Each row of a before or after table is a point. One or more steps were done to the points. Then noise was added and the rows were shuffled. The steps act on columns, c1 being the first. Name the steps. A step turns or swaps two columns, mirrors them in a line or flattens them onto one, adds a multiple of one to another, or multiplies or shifts one. Angles are multiples of 10 degrees, from the lower column toward the higher: turns from -170 to 170, lines from 10 to 170 but not 90. Use the fewest steps. Two steps may share a column if one is a turn and the other turns, adds or multiplies; they go together, in the order done. Otherwise the lowest column goes first.
In the rows, 128 means zero.

Before, 8 rows:
[[138 104]
 [ 95 154]
 [177 176]
 [143 177]
 [129 114]
 [129  95]
 [156 169]
 [101  93]]
After:
[[157 144]
 [131 123]
 [100 114]
 [142 149]
 [138 118]
 [ 95 136]
 [128 114]
 [177 146]]
Steps: multiply c2 by 0.4

Before, 10 rows:
[[130 113  82]
 [ 64 170 147]
 [150 110 125]
 [137  81  83]
 [106 131 148]
 [113 133 164]
 [104 148 189]
 [130  91 131]
 [148 130 124]
 [108 155 174]]
After (10 x 3):
[[159 133 152]
 [162 126 146]
 [117 112 126]
 [ 87 152 110]
 [146 143 137]
 [100 123 126]
 [ 98 149 129]
 [201 150 135]
 [115 138 110]
 [142 137 142]]
Steps: turn c1 and c2 by -130 degrees; multiply c3 by 0.4

Before (11 x 6):
[[133 109 148 131 102 133]
 [147 170 135 143  92 137]
 [112 124 147  85 130 137]
 [143 164 160 151  99 178]
 [115  81 137 150 112 159]
 [112 180 146  94 176 107]
 [152 126 140 140  98 129]
 [102 133 140 101 122 118]
 [115 170 146 145  98 129]
 [112 173 185  95 157  88]
 [116  85 152 106  95 107]]
After:
[[116  81 146 165 128 132]
 [112 179  96  89  88 140]
 [111 173 131  76  64 128]
 [147 170 162 144 140 122]
 [112 124 135 107 111 167]
 [116  86 169  98 124 131]
 [116 171 163 139 128 115]
 [133 110 160 134 123 129]
 [152 126 161 137 133 120]
 [101 133 139 103 120 142]
 [143 164 168 181 115 142]]
Steps: mirror c3 and c5 in the line at 150 degrees; turn c4 and c6 by -50 degrees

Before:
[[125 102 140  78 101 164 125 122 195]
 [134  97 138  87 138 120 163 166 156]
 [128 105 116 142 145 147 129 131  60]
 [161 149 129 134 103  98 152 159 107]
 [144 139 123 126 148 132  75 109 119]
 [135 107 109 136 119 101 101 123 113]
 [136 144 110 175 148  88 140 105 115]
 [109 136 126 175 143 114  98 133  98]
 [165  82 161 162 136 114 166 156 136]
 [144 125 177 140 120  65 166 123 140]]
After (10 x 9):
[[109 126 178 121 120  64 166 121 140]
 [173 102 141 106 102 164 125 121 194]
 [ 97 136 126 168 144 114  98 134  99]
 [116 105 108 126 119 102 101 121 112]
 [121 139 122 114 148 132  75 104 119]
 [ 80  83 162 113 136 114 165 163 136]
 [ 83 144 110 144 149  87 138  98 116]
 [116 104 116 135 146 146 128 133  61]
 [160  98 139 103 139 119 163 177 155]
 [106 150 128 103 103  98 150 168 107]]
Steps: mirror c1 and c4 in the line at 120 degrees; multiply c8 by 1.3

Before, 8 rows:
[[138 167 132 155  99 110 107 169 145 101 123]
 [145 132 114  81 131 174 111  96 133 189 137]
 [153 151 156 195 141 139 142 145  66 135 127]
 [110  94 103 130 158 130 142 108 124 154 136]
 [129 105 145 125  99 174 137 169 110 101 150]
 [125  72 148  98 132 129 109 101 137 163 124]
 [130 136 103 183 151 161  96 141 107 100  85]
 [144 160 147 137 148 136 140 151 123 156  99]]
After, 8 rows:
[[138 131 134 154  99 111 107 170 147 182 128]
 [124 127 148  99 133 130 109 101 133  57 126]
 [130 166 143 126  98 173 140 167 111 130 125]
 [128 148 102 180 151 163  97 140 106 154 127]
 [144  68 114  81 131 170 112  95 132  77 128]
 [152 104 154 194 141 135 142 143  66 139 126]
 [108 125 102 125 158 132 141 111 126  79 127]
 [143  79 146 136 145 137 144 149 119 130 126]]
Steps: multiply c10 by 1.3; turn c2 and c10 by 130 degrees; multiply c11 by 0

Before (8 x 14):
[[ 84 139  87 126  95 124 147 103  75 117 114 156 159 148]
 [147 150  81 137 139  92 147 126 118 170 180 172 131 126]
 [ 95 127 117 139 110 120  74 110 124 159 111 117  99 125]
 [107 147 148 124 111 129  91 171 141 104 110 114  71 140]
 [ 88 160 132 149 145  98 134 145 106 146 144 121 149 146]
 [178 127  93 152 139 116  98 150 166  96 157  94  94 134]
 [ 87 154 125 176 150 129 146 129 170 142 110 167  99 125]
 [151  88  87 164 172 116 163 146 120  87 101 102  94 133]]
After, 8 rows:
[[ 91 125 118 138 134 121  85 107 127 220 110 105 100 124]
 [ 71 141  85 124 131 124 152 105  73 179 112 146 157 149]
 [112 153 126 175 169 126 157 127 172 202 109 147  98 126]
 [176  89  89 165 148 115 141 149 119 147 101 138  94 135]
 [151 152  84 135 123  92 162 128 120 228 182 146 130 126]
 [173 129  96 153 106 115  93 150 167 154 159 105  96 134]
 [108 163 132 150 168  98 129 144 107 206 144 127 148 148]
 [102 145 145 124 128 125  91 170 141 164 110 109  70 140]]
Steps: turn c1 and c5 by -40 degrees; flatten c7 and c12 onto the line at 30 degrees; shift c10 by 60

Before, 13 rows:
[[153 127 155 107 105 157 157 118 128  96 144 146 123 132 112 139 121 147]
 [134 127 153 103 104 106 156 124 126  84 163 129 126 160 126 140 149 148]
 [144  95 129 138 116 138 131 111 136  81 163 142 116 140  92 119 150 112]
 [129  83 156 107 139 124 155 133 127  94 145 152 108 155 153 136 152 154]
 [125 111 105  92 149 154 139 160 123  89 133  68 105 146 124  70 132 125]
 [145 122 120  93 106 135 154 126 146  99 134 120 148 134 151 143 121 103]
 [120 125 153 111 102 116 109 113 153 238 152 134 102 141 138  97  78 158]
 [137 124 107 115 104 118 126 112 126  81 107 151 136 165 150 123  17 115]
 [116 124 159 135  99 142 148 127 134 108 160 136 118 140 152  68 154 120]
 [134  98 133 147 101 148 142 194 144 181 155  97 110 136 113 104 144 159]
 [121 135 111 103 169 142 155 123 129  93 155 142 112 186 156 133 141 164]
 [143 133 153  98 103 115  94 206 171  84 117 150 120 132 152 124 129 139]
 [134 116 147  97 115 136 136 126 151  80 112 136 140 180 150 135 156 153]]
After (13 x 18):
[[120 121 124 113  75  95 112 114 153 239 152 139 103 140 137  97  78 128]
 [118 123 128 139  71 141 150 127 131 111 160 132 119 141 150  69 154 142]
 [136 124  77 122  77 135 126 112 127  82 108 155 135 164 151 126  16 114]
 [135 116 121 103 101 107 134 125 149  80 110 145 139 178 147 137 157 146]
 [141 135 124 111  76 115  95 209 172  83 119 159 121 132 150 123 127 118]
 [119 137  80 110 211  96 153 125 131  95 155 149 110 187 153 137 138 151]
 [124 112  73  76 169 136 140 164 123  86 133  82 107 146 125  70 131 149]
 [153 130 125 112  83 121 155 118 132  97 143 151 123 133 116 138 121 162]
 [143 123  90  91  86 155 155 128 150  98 134 131 149 133 151 142 123 127]
 [132  95 105 134  71 107 144 194 143 181 157  94 107 136 115 103 142 158]
 [131  83 128 120 154 101 157 134 125  96 146 155 108 154 153 135 152 133]
 [132 128 121 106  80 102 157 123 126  85 164 137 127 164 127 141 147 118]
 [143  94  98 138 100 149 134 106 136  81 161 140 115 134  95 114 148 132]]
Steps: shift c3 by -30; turn c4 and c12 by -20 degrees; multiply c5 by 2; turn c6 and c18 by 70 degrees

Before (9 x 24):
[[151  63 105 132 148 137 144 106 132 159 138  96 110 115 127 130 110 115
  153 132  79 164 108 140]
 [128  93 131 152 146 131 108 115 142 163 111  84 117 132  94 124 130 148
  142 110  79 132 102 151]
 [153  83 170 140 155 125 108 101 121 138 118  92 125 104 118 100  90 119
  126 123  85 159 121 150]
 [118 172  88  98  87 111 128 120 182 116 100 131 113 103 103 126 155 130
   68 150 180 143 162 126]
 [145 112 111 125  62 122 132 152  74 152 126 132 113 117 111 123  72 135
  151 134 126 101 113 157]
 [116 131  88 120  70 113 104 128 178 134 109  95 137 122 122  87 168 126
   57 176 152 144 159 102]
 [141 160 116 107  84 110 117 128 166 155 130 103 125  99 129 103 172 126
   92 129 185 125 160  87]
 [141  65 135 145 131  99 110 107 135 156  98  89  93 128 145 127 112 111
  140 122 117 141  98 164]
 [142 157 113  94  71  85 108 161 155 135 117 120 110 111  84 129 155 100
   93 174 155 126 140  96]]
After, 9 rows:
[[151  63 103 131 148 116 144 106 130 157 136  95 110 114 126 131 110 113
  156 134  81 162 107 140]
 [143 157 110 100  69 115 108 162 124 134 118 121 110 110  83 128 155 101
   36 175 156 127 142  96]
 [128  93 133 153 144 116 108 118 134 164 109  85 119 133  94 124 130 149
  141 110  79 132 101 151]
 [141 162 117 114  82 140 115 128 127 153 132 104 124 100 129 103 175 126
   78 130 184 125 161  86]
 [116 132  89 130  73 176 104 127 130 138 107  93 136 122 120  85 166 125
   68 178 151 142 161 102]
 [118 171  88 108  85 165 128 120 121 117 103 132 114 104 102 126 153 130
   69 149 180 141 161 128]
 [146 113 111 112  62 100 131 151 126 150 126 132 109 116 112 125  70 134
  128 132 126  99 111 157]
 [154  85 170 138 157 124 110 101 128 136 117  90 124 107 119  97  91 120
  122 124  83 160 122 150]
 [140  65 133 145 132  87 111 106 131 157  96  87  93 130 147 126 112 111
   84 123 119 140 100 163]]
Steps: flatten c4 and c9 onto the line at 10 degrees; multiply c6 by 2; turn c6 and c19 by 60 degrees

Before:
[[121 150 173 177 135  99 164 110 105 147 126 107 137 121 148 128 121 121
  133  91 118 145 147  92 107 140 151  82 119 159 153 159]
 [148 119 145 147 114 108 126 140 133 126 187 130  90 151 107 145 100 102
  165 142 114 175 110  81 128 126 150 115 119 159 126 112]
 [155 139 172 127 107 108 113 185 111 139 160  95 121 169 149  94 101 116
  113 129 103 103 163 127 110  74 140  84 144 125 127  83]
 [134  80 177 168  75  63 104 151 159 108 120 140 108 140 137 102 147  94
  138 116 172 111 111 108 112 153 156  84 150  83 111 116]
 [122  99 102 139  82 108 121 183 154 126 140  95 155  99 125 168 135 128
  167 121 170  96 106 154 162 122 158 139  91 151 165 147]
 [ 92 160 114 116 138 118 113 110 155 110 168  98 151 126 166 170 148 105
  112 139 158 151 157 155 120 139 124  79 100 138 157  87]
 [ 99 101 134 134 128 113 179 143 100 152 180 152  91 134 151 111 123  85
   95 141  96 158 150 117  92 130  91 125 118 152 126 142]
 [150 147 156 119 118  88 141 178 145 175 128  88 118 158 155 101 118 155
   90 102 140 158 133  83 126 100 119 136 135 111 136 111]
 [121 149  99 155 146 124 122 115 154 117 112 148 146 139 137 104  95 144
  117 141 132 145  94 151 168 108 103 117 158  96 110  98]
 [134 156 120 122 143 110 172 175 133 155 116 102 122 162 140 108 107 112
  137 163 166 116 122 154 151  95  87 117 103  99 179 128]]
After (10 x 32):
[[121 152 172 176 136  98 164 110 125 149 133 106 136 115 148 128 120 121
  133  90 119 146 149  93 108 141 149  83 109 159 154 158]
 [135  81 177 170  75  61 103 151 134 110 110 141 108 152 137 102 147  94
  139 115 173 111 111 109 111 153 155  86 171  82 112 118]
 [151 147 156 118 118  89 139 178 132 173 125  88 118 188 155 103 117 153
   92 100 140 158 131  82 128  99 119 136 141 111 135 109]
 [ 90 161 112 116 139 117 115 111 117 111 155  95 150 124 166 169 148 104
  113 140 157 152 157 154 120 139 124  80  70 139 157  88]
 [ 98 100 133 133 130 114 178 142 106 153 184 154  92 139 151 112 122  85
   93 140  96 159 150 117  92 131  91 126 108 152 126 142]
 [121  99 102 138  82 107 123 182 127 124 130  94 154  68 126 166 135 129
  167 122 170  96 106 153 163 121 157 140  54 151 165 147]
 [147 119 145 148 114 109 126 141 111 126 179 131  90 173 108 143 100 100
  165 142 114 174 110  81 129 125 151 114 111 158 127 112]
 [133 155 120 122 143 110 172 175 133 156 116 102 123 195 142 108 106 111
  138 164 166 115 123 153 151  95  86 117  78  97 180 128]
 [157 139 173 129 105 109 112 184 116 139 162  94 124 210 150  94 100 116
  114 128 102 102 163 128 109  73 140  85 160 125 129  83]
 [121 149 100 156 147 124 124 117 137 118 106 149 146 150 136 104  93 145
  117 140 133 144  94 151 169 107 104 118 190  97 109  97]]
Steps: flatten c9 and c11 onto the line at 110 degrees; multiply c14 by 2; multiply c29 by 2

Before:
[[ 85 120 110  98  80 158 117 139 122 107 130 141 159 112 118 149 122  85
  128 174 103 140 159 133 125 138  50 124 115 139 154 135 145  95 153 125
  131 117 160 137 144 104 137  57 112 123 131 126 154 167 116 128  95  99
   93 160 135 102 130 116 115 145 154 130]
 [129 120 123 155 155 124 108 115 136 122 142 148 121 127 125 129 150 119
   89 132 135 111 154 125 123 156 130 135 130 148 120 129 140 161 126 204
  169 132 197 138 125 144 125 141 139  88 125 132 146 130 115 108  96 113
   96 115 124 101 139 135 109 154 154 109]
 [116 120 103 108 133 147 226 110 140 111 130 131 132 139 162 127 160 127
  119 130 110 109 117 118 120 149 125 112 121 125 106 120 121 122 119 116
  160 166 143 139 109 140 135 107 161  66 111 121   7 122  81 158 120 122
  144 103 140 106 149  92 103 212 163 140]
 [191 133 111 131 139 123 110 127 127 131 135 154 196 106 159 108 115  82
  166 128 137 119 138 125 118 149 132 125 115 142 114 134 118 111 123 112
  144 101 120 140 143 143 149 133 155 149 123 128 138 131 111  85 162 124
  126 137 136 129 137 148 173 132 156 121]
 [ 83 137 129 156 159 174 107 114 136 132 140 165 115 127  96 162 143 133
  101 155 113 132 136 124 124  80 130 144 130 116 119 130 142 103 145 115
  131 113 125 120 142 148 121 139 153 100 116 113 142 151 119 121 108 121
  102 143 132  92 126 148 151 152 162 139]
 [103 125 105 100 151 133 115 188 217 133 124 131 151 129 145 145 118 130
  161 132 134 105 145 116 126 145 142 153 132 103 145 137 148  96 126 119
  126 108 113 133 140 112 120 140 135 143 119  99 147 160 132 158 137 125
  143 146 147 102 127 137 107 132 146 119]
 [115 123 121 164 152 132 105 118 118 129 134 153 130 112 172 128 152 137
  170 121 131 134 143 128  75 142 127 148 116 103 106 118 140 113 159 103
  127 182 153 131 156 133 142  93 148 137 127 118 141 119 118 151  99 128
  148 110 130 141 125 142 106 147 144 122]
 [ 83 131 112 119 123 128 122 113 123 131 146 122 150 106 171 161 149 126
  114 144 129 135 136 141 118 145 126  81 119 135 104  98 145 182 119 242
  177 101 113 131 138 143 120 135 130 134 139 119 143 130 138 107 198 114
  142 156 140 173 128 145 124 134 151 114]
 [ 98 118 134 111 125 133 104 186 128 102 132 123 117 116 153 150 163 140
  167 122  86 123 161 184  91 146 145 112 106 150 104 126 100 155 128 113
  127 127 141 139 103 130 136 119 161 137 193 119 126 134 131 130 157 127
  103 155 122 102 176 149 123 141 126 112]]
After:
[[116 130 102 107 135 148  64 205 140 111 130 130 133 138 161 128 161 128
  120 121 110 145 117 117 120 148 126 111 120 126 106 120 121 122 119 117
  161 165 141 139 110 140 138 104 160  67 111 122   6 121  81 158 118 121
  143 103 138 105 150  91 102 211 164 140]
 [128 131 123 154 155 124 152 128 135 122 142 148 121 127 124 130 150 118
   90 121 135 112 154 124 122 155 128 138 129 147 120 129 142 161 126 204
  170 133 196 137 125 145 123 112 141  89 126 132 147 126 112 108  97 114
   97 117 125 101 137 133 108 151 154 109]
 [ 98 121 134 112 124 134 108  69 128 104 132 123 116 115 154 149 165 139
  165 118  86 136 161 184  91 148 144 112 106 150 102 126 100 156 128 113
  128 127 141 138 104 130 137 121 162 140 193 119 127 133 131 132 159 127
  104 155 121 101 177 147 124 141 126 112]
 [190 129 110 130 139 122 143 118 126 131 136 155 198 107 159 110 115  84
  166 135 138 121 136 126 118 150 133 124 115 141 114 134 118 113 121 112
  144 102 119 141 143 145 149 119 156 148 123 127 136 130 112  86 161 125
  126 139 136 128 137 148 174 132 157 120]
 [ 80 143 113 120 122 128 140 137 123 130 146 122 149 106 170 162 150 126
  114 131 130 124 137 143 116 146 125  84 120 133 104  98 145 181 119 242
  174 100 113 130 136 143 120 136 131 134 139 121 144 130 137 108 196 114
  141 156 141 172 127 146 125 137 148 114]
 [ 85 154 130 156 159 174 154 125 134 133 141 165 115 125  96 161 142 133
  100 138 114 117 136 124 124  79 129 144 131 116 119 130 143 105 143 114
  130 113 125 119 142 147 121 133 153 100 115 112 143 151 119 121 110 122
  101 142 132  92 125 149 153 151 163 138]
 [103 133 105  98 152 132  99  73 218 132 126 130 148 128 146 145 120 132
  161 124 134 112 145 116 128 145 142 153 134 104 143 137 150  95 127 118
  126 108 113 136 140 115 121 107 134 144 120 100 148 159 131 158 139 123
  144 147 147 103 127 137 106 132 146 120]
 [ 84 173 112  97  79 158 128 112 122 108 129 140 158 112 117 148 122  86
  129 121 103 197 160 131 124 136  51 123 115 137 153 135 147  98 153 125
  129 118 159 137 142 104 136 127 112 123 132 125 156 166 116 128  95  98
   94 159 136 102 131 116 113 144 152 130]
 [117 120 122 163 155 131 154 120 119 129 136 153 130 111 172 130 152 136
  169 124 130 163 142 130  74 143 126 148 115 103 106 119 139 114 160 103
  127 184 152 131 155 135 142 129 148 135 127 117 142 120 116 151 100 129
  148 110 130 142 124 142 108 145 145 123]]
Steps: swap c2 and c20; turn c7 and c8 by 140 degrees; turn c22 and c44 by 80 degrees

Before, 13 rows:
[[122 132 101 134 102 118 141 120 130 148 120 130 138 105 148 142 150 143
  127 130 154 152 113 103 113 106 145 113 135 154 164 132 149 125 143 143
  148 134 164 129 127 133 127 107 129 112 126 148 146 134 112 135 110 142
  128  88 106 116 130  98 131 164 110 122]
 [150  92 144 135 134 149 114 114 154 156 145 136  77 164  97 126 155 154
  148 118 109 134 110 116 122 103  91 154 140 130 120 118 142 155 127 165
  139 112 138 100 144 120 158 122 120 154 134 109 123 166 120 106 117  84
  147 145 124 167 106 147 136 122 145 115]
 [166 127 164 136 132 112 100 146 110  98 108 139 136  99 109  90 106 142
  107 138 120 108 146 135 118 149 143 147 124 125 156 122 174 114 111  99
  132 128 120 108 117  98 112 142 109 161 140 139 104 160 130  99 106 145
  150 128 112 162 158 113 138 130 147 100]
 [119 121 163 107 107 137 104 132 119 148 146 111 124 102 138 146 133 122
  114 169 118  95  98 114 113 103 137 135 137 168 141 113 154 157 141 101
  121 111 130 156 150 148 122  94 143 134 122  99 126 170 143 147 139 100
  153 125 107 151 106  97 130 116 134 124]
 [138 126 150  84 100 156 112 130 136 103 140 157 125 127 102 150 114 148
  152 152 149 103 109 114 147 136  98 110 106 124 147 135 126 132 109 131
  122  81 133 112 116 128 155  98 137 138 133 131 156 126 138 113 158 122
  126 148 160 132 123 142 161 135 159  72]
 [113 147 118 104 138 142 114 113 133 116 147 141 102 143 155 121  92 121
   97 171 103  96 130 123 145 105 117 107 123 135 154 135 129 133 115 103
  108  84 113 168 153 131 138 150  78 129 121 148 149 114 151 160 136 108
  148  91 134 139 124 151 109 123 135  87]
 [130 151 141  94 103 114 123 122 120  93  81 152  98 116 147 149 143 136
  135 164 151 122 102 125 158 146 109 129 116 127 114 108 172 147 124 159
  148 139 156 132 129 107 111 144  82 125 134 137 113 119 115 111 123  91
  146 145 135 150 142 165 136 128 138 122]
 [118 117  97 107 155  98 123 111 129 144 137 128 139 138 150 111  97 165
  120 136 109 134 136 115 138 160 120 145 149 118 149 129 126  98  85 163
  144  79 158 146 132 143 152 125  85 140 155 144 140 130 134 154  95 123
  118 130 134 162 103 101 155 120 112 118]
 [100 148 108 128 128 131 125 147 107 119 125 124 125 136 136 121 126 100
  131 158 141 103 101 131 163  95 126  91 138 106 144 156 152 128 112 153
  106 118 139 122 118 152 111 159 119 137 113 119 161 139 144 106 136 100
   99  89 132 156 148 142 120 116 144 127]
 [153 100 136 117 111 112 121 118 155  95 102 161 142 133 145 102 136 114
  113 145 122 102 142 114 152 109  90  92 135 108 111 123 133 156 127 103
  144 145 167 119 152 144 103 124 124 136 129 121 132 161 132 123 141 127
  146 103 115 115 117 108 131 123 118 123]
 [143 146 160 110 139 129 141  98 124 116 136 123  77 108 132 131 153 134
  106 157 169 131 132 151 135 122 113 104 162 135 115 116 147 122 139 148
  144 114 120 110 128 129 137 142 143 152 148 154 160 121 133 112 157 141
  100 113 129 164 109 138 135 138 145 130]
 [100 145 145 130 124 122 112 121 101 152  93 156 136 157  90 145 115 123
  118 114 108  99 145 154 128 125 119 105 142 134 135 132 130 119 129 155
  134 114 120 156 118 141 112 110  99 138 142 156 126 126 143 109 150 119
  150  97 137 121 164 157 151 155 129 101]
 [101 130 158  79 137 108 139 139 154 161  96 145 108 119 109 121 134 134
  121 113 145 143 136 111 126 160 144 156 154 120 108 145 139 103 123 110
  129 105 132 121 177  99 145 130 133 158  95  89 131 148 114 123 145 119
  160 125 116 145 140 157 158 175 156 100]]
After:
[[129 151 141  93 103 114 122 122 120  94  81 152  98 115 146 149 144 137
  134 164 150 121 102 127 158 145 105 125 116 125 112 108 171 150 122 159
  147 140 155 111 132 107 110 147 173 127 135 138 132 118 114 112 123  93
  147 145 135 150 142 165 134 127 140 121]
 [112 145 116 104 141 145 115 112 133 117 147 144  98 144 156 119  92 119
   97 170 103  97 133 122 143 105 117 107 121 149 154 135 128 133 113 100
  107  84 112 149 153 133 139 150 178 128 122 146 169 114 150 158 137 106
  146  91 133 139 122 152 108 123 137  87]
 [121 124 164 104 107 136 106 133 120 149 145 111 126 103 138 147 134 123
  114 171 118  93  96 115 115 105 139 134 138 247 140 113 154 156 141 102
  121 112 129 127 150 148 124  95 114 133 121  99 157 170 144 148 138  97
  151 126 106 151 105  96 129 115 136 126]
 [100 131 158  79 135 109 138 138 156 161  96 145 108 118 108 123 134 134
  118 114 145 143 138 112 127 160 144 155 156 105 109 144 140 101 122 108
  128 108 132 131 177  99 145 128 124 157  96  88 125 147 110 124 144 120
  159 127 116 145 141 157 160 176 154 101]
 [164 127 162 137 130 110 100 147 107  99 106 140 135 100 107  91 106 145
  105 140 119 111 145 138 118 149 146 147 125 119 155 122 174 115 112  99
  133 130 119 105 118  99 112 140 147 162 139 139 109 161 132  99 106 144
  148 128 114 160 158 115 141 128 144 101]
 [117 119  98 108 155  99 123 112 128 144 137 126 138 138 147 111  97 164
  121 134 112 132 136 116 138 161 121 144 148  97 148 129 128 100  86 164
  145  80 155 142 132 143 153 124 172 140 153 144 145 131 136 154  96 124
  118 130 135 162 102 102 153 120 113 118]
 [157 101 138 118 111 110 121 118 156  95 103 161 143 135 145 103 136 115
  113 144 123 101 141 114 152 109  91  89 136  68 110 123 134 154 126 101
  145 146 167 135 152 143 104 124 131 135 130 121 116 162 132 124 137 128
  144 104 112 117 117 106 130 125 119 124]
 [100 146 143 129 125 121 113 120 101 150  93 157 136 157  91 146 115 124
  118 114 105 101 143 155 130 126 119 104 142 145 137 133 131 121 127 155
  136 114 122 125 118 141 112 110 155 138 142 158 156 125 141 110 150 119
  150  96 136 119 165 158 151 156 128 100]
 [122 135  97 134 104 118 139 122 130 147 121 128 139 105 146 143 149 144
  129 132 155 150 112 105 115 104 145 114 136 208 165 132 149 125 143 143
  147 136 164 144 128 135 126 107 125 112 125 148 132 135 114 138 111 143
  128  88 107 113 130  99 130 161 110 119]
 [ 99 149 110 130 130 133 127 146 106 118 126 124 126 136 137 122 127 100
  129 159 143 103 102 131 161  96 126  90 136  63 144 158 154 127 113 152
  107 117 138 161 118 152 111 158 138 137 111 120 120 140 143 108 135 101
   98  88 132 155 148 145 121 114 142 126]
 [151  92 146 136 135 149 117 114 155 157 145 137  78 163  98 125 156 155
  148 120 111 133 110 116 123 103  91 152 139 135 120 120 141 154 126 164
  139 114 140 122 145 119 159 122 138 155 135 110 103 164 120 107 114  85
  145 144 126 166 106 151 135 122 144 116]
 [142 147 162 109 140 127 143 100 123 116 138 123  74 109 129 132 151 134
  106 156 170 129 134 151 135 121 113 103 164 150 115 116 143 123 137 148
  143 114 118 158 128 132 136 142 113 152 149 156 111 119 132 114 157 140
   98 114 128 166 111 136 134 139 145 129]
 [137 129 151  84 100 155 111 128 136 101 139 156 127 126 102 151 112 148
  153 154 147 102 112 114 144 134 100 110 107 118 146 134 125 133 110 131
  124  80 132 154 115 130 151  98 119 136 131 130 110 126 136 113 160 123
  125 147 161 131 122 143 160 133 160  71]]
Steps: multiply c30 by 3; swap c40 and c49; multiply c45 by -1
